Rows are points. Each copy is the shape, with its points in the same order, turned, moved and blurred by noise. Say if it was mirrored as well.

Shape:
[[  2  -1  30]
 [ -8 -23   2]
 [  1  -4  32]
 [ 45  -4 -30]
 [-19 -34 -12]
 [-36  24  27]
 [  5  12  34]
 [-15 -33   2]
 [ 20  12   7]]
Copy 1 (9 x 3):
[[ -4   8  28]
 [-11 -19   7]
 [ -6   7  25]
 [ -2  31 -41]
 [-14 -35 -10]
 [ 31 -18  39]
 [  4  20  33]
 [-21 -25  -2]
 [  8  21   2]]
Copy 1 is: mirrored
Copy 2 (9 x 3):
[[ -3  29  -9]
 [-20  -4 -26]
 [ -3  28 -20]
 [ 35 -29 -12]
 [-27 -26 -27]
 [-43  27  17]
 [ -4  39  -4]
 [-30 -11 -29]
 [ 14  13  -4]]
Copy 2 is: mirrored
Copy 3:
[[  9  -1  24]
 [  3 -27   0]
 [ 10  -4  27]
 [-60  -8  -4]
 [  4 -41 -16]
 [ 40  19  -1]
 [  8  13  28]
 [  8 -37  -3]
 [-18  11  12]]
Copy 3 is: mirrored

Shape (8 x 4):
[[-17  17  -1   2]
 [-41  22 -29  -4]
 [  6  18 -15   7]
 [ -9 -13 -21   0]
 [ -7 -12 -28 -23]
 [ 12  52  14  -6]
 [ 17   9  11 -16]
 [ 17 -12  13  24]]
Copy 1 (8 x 4):
[[-17  21  -3   9]
 [-42  21 -28  17]
 [  2  27 -16  14]
 [ -1  -4 -29  18]
 [ -8   1 -39  -3]
 [  3  54  17  -8]
 [ 12  14   1 -16]
 [ 27  -3   8  25]]
Copy 1 is: only turned
Copy 2:
[[ -9  19 -13   4]
 [-41  18 -31   1]
 [-10  14  -3  30]
 [-15 -15 -10  12]
 [-31 -18   6   6]
 [  0  54  16  18]
 [  3  11  26   9]
 [ 30  -7  -1  21]]
Copy 2 is: mirrored
Copy 3 (8 x 4):
[[-16  10 -11   6]
 [-21  11 -34  38]
 [ 11   6 -19  -1]
 [  0 -21 -10  12]
 [ 11 -19  -3  32]
 [  3  50   4 -11]
 [ 11   9  19  -4]
 [  1 -17   2 -34]]
Copy 3 is: mirrored
Copy 4, 8 rows:
[[-17  19  -8   0]
 [-33  15 -42 -12]
 [  2  18 -14  23]
 [ -7 -14 -18   0]
 [  7 -13 -24 -17]
 [  8  60   4   8]
 [ 18  16  13   0]
 [ -1  -9  19  33]]
Copy 4 is: only turned

Shape, 9 rows:
[[  3   7   4  12 -19  -8]
 [ -5  20  -6   7   1   3]
 [-12 -10  21 -28  20  -6]
 [ 21 -30 -35 -33  40 -14]
 [  8  11  -4  23  -6  11]
 [-20  -3  -5   0   0   6]
 [ -5  -9   4   1  -6   7]
 [ -2  12 -13  12 -16  -9]
 [ -5   4   5 -22  -7  12]]
Copy 1:
[[-11  -1   6  14 -19  -2]
 [ -5  11 -14  19  -5   1]
 [ 20  21   7 -29  11  -3]
 [ 58 -21 -31 -19  -5 -19]
 [-11 -11  -2  32  -4   3]
 [-12   3 -11  -6   6   0]
 [ -6  -3  -2  -1   3   3]
 [-12   1 -10  15 -21  -4]
 [  5  12  -3 -13  -5  21]]
Copy 1 is: only turned
Copy 2:
[[-12  11 -12   8   2 -13]
 [  6   8  -2   3  14   8]
 [  3  -4   6 -45  -8  -3]
 [ 39 -60 -12 -28  -1  -5]
 [  0   4   6  23   8  -4]
 [-15  -5   2 -10   9  11]
 [-12  -5   3  -5  -5  -2]
 [ -7   4 -20  11  14  -1]
 [ -1   3  -4 -13 -16  14]]
Copy 2 is: only turned
